Each row is a point. Examples show where two turns around zero, p and q, send a point. Where does a point land after both, in the order given? Backwards means that the second turn is done in reverse. Each puzzle has new turns, and all numbers are rounded.

Turn p:
[ 1.4 -2.0  1.0] => [ 2.5  0.7 -0.5]
[-4.8  0.0  1.7] => [-0.5 -2.4  4.5]
[-0.7  1.1  2.4] => [-0.2  1.3  2.4]
[ 4.1  0.9 -5.1] => [-1.8  0.4 -6.3]
Turn q:
[-3.1  2.9 -1.1] => [-1.7  3.5  2.0]
[-5.4  1.7 -0.6] => [-4.1  2.7  2.8]
[4.0 1.9 2.3] => [ 4.8 -0.9  0.9]
[ 0.2 -3.0  0.4] => [-1.0 -2.5 -1.3]
[0.5 0.9 1.2] => [ 1.1 -0.2  1.1]
[ 3.7 -4.4 -2.2] => [ 0.9 -2.6 -5.5]
Where do these land?
q, then p: [ 1.4 -1.0 -0.5] => [ 0.2 -0.7 -1.6]
q, then p: [-1.0 -0.8  4.3] => [4.0 0.2 2.1]
p, then q: [ 2.5 -2.8  1.2] => [ 3.4  0.9 -1.8]
p, then q: [0.0 5.6 1.1] => [-2.3  2.2  4.7]
p, then q: [-5.1 -2.1 -2.8] => [-2.8 -5.1 -2.1]
q, then p: [ 2.2  1.3 -3.3] => [-3.0  0.8 -2.8]

Turn p:
[ 3.1  0.2  0.9  2.4 -2.3  1.1] => [ 3.0  1.2  0.3  3.4  0.4 -0.9]
[-4.2  2.2  2.1  2.2  0.8 -1.4] => [-2.1  0.1  2.9  0.3 -2.3  4.0]
[ 4.4  2.9 -0.4  0.1  2.0  0.2] => [ 3.6  2.4  0.5 -1.4  3.3  0.6]
[ 2.0 -5.6 -0.6  0.5 -1.3 -2.0] => [-2.4 -0.2 -3.5  3.6  2.2 -2.5]
[-0.7 -1.6  2.8 -3.9  4.9  4.8] => [ 1.3 -7.2  0.7 -3.4  2.6  0.6]
[-2.5  2.3 -1.4 -3.5  2.0  3.5] => [ 1.5 -2.6  0.4 -5.4 -1.9  0.2]
[-4.3 -1.6  0.2 -1.2 -4.4 -5.1] => [-6.7  1.7  1.2  1.5 -3.3 -2.4]
[-0.4  2.8 -0.3  3.2 -3.3 -3.1] => [-0.6  4.9  1.7  2.4 -2.4  0.8]
[ 2.7 -1.6 -3.4  0.1  1.6  2.0] => [ 2.5 -0.2 -4.3 -0.9  1.5 -0.5]
Turn q:
[-0.4 -1.9 -0.9 -3.9  1.1 -2.5] => [-0.2  0.4 -3.2 -4.0 -0.1 -0.7]
[-3.7 -0.3 -0.3  0.9  0.5  0.6] => [-0.8  3.4  1.6 -0.4  0.6  0.0]
[ 3.7 -0.9  3.9  1.1  1.3  2.3] => [ 1.2 -2.6 -1.3  3.0  2.6  3.5]
[ 0.0  4.6 -3.8  1.5 -0.9  1.7] => [ 2.1  0.7  2.3  2.9 -3.1 -3.6]
[ 1.1  0.9  3.6 -1.0 -2.1 -1.8] => [ 0.4 -3.7  1.5 -2.0  1.7  0.8]
[-0.2 -1.7  1.1 -6.5 -4.1  1.0] => [ 2.8 -1.3 -0.2 -5.9 -2.8  3.5]
[ 3.2 -5.5  3.1 -0.2 -1.9 -1.2] => [-3.2 -3.7 -2.2 -1.3  0.5  4.9]
[-2.1  2.9 -4.7  6.9  3.3 -0.2] => [-2.8  4.0  1.6  6.1  0.0 -5.5]
[-1.6  1.8 -2.2  1.3  2.6  0.1] => [ 0.2  2.7 -0.1  1.7  0.4 -3.0]
Where do these land?
p, then q: [-0.3  1.7  2.3 -7.6 -0.5  1.8] => [-0.9 -2.3 -2.8 -6.3  3.6  1.4]
p, then q backwards: [-0.3  0.5  1.6  3.7 -1.6 -6.1] => [-3.2 -2.7 -0.8  5.6  1.0  2.5]
p, then q: [ 0.4 -2.8  1.4  1.9  1.4  0.0] => [-1.6  2.4 -0.8  2.5  0.0  0.7]
q, then p: [ 6.7  0.3  0.1  2.1 -2.8  2.7] => [ 1.2 -1.8 -4.0  6.5 -1.4 -0.6]
p, then q: [-3.1  0.2  1.7  1.4  1.7  3.3] => [-0.5  0.0 -0.5  0.5 -1.7  4.9]
p, then q: [ 2.5  1.5  2.7 -0.6  1.2 -1.5] => [ 1.5  0.0 -1.0  1.0  3.9  0.0]
p, then q backwards: [-2.7  0.7 -3.8  0.9  1.5  1.0] => [ 0.8 -3.4 -1.4 -3.3 -1.0  0.6]
q, then p: [-3.3 -2.2 -5.9 -1.8 -0.9 -1.3] => [-1.5  3.4  3.1 -2.4 -4.1 -3.2]
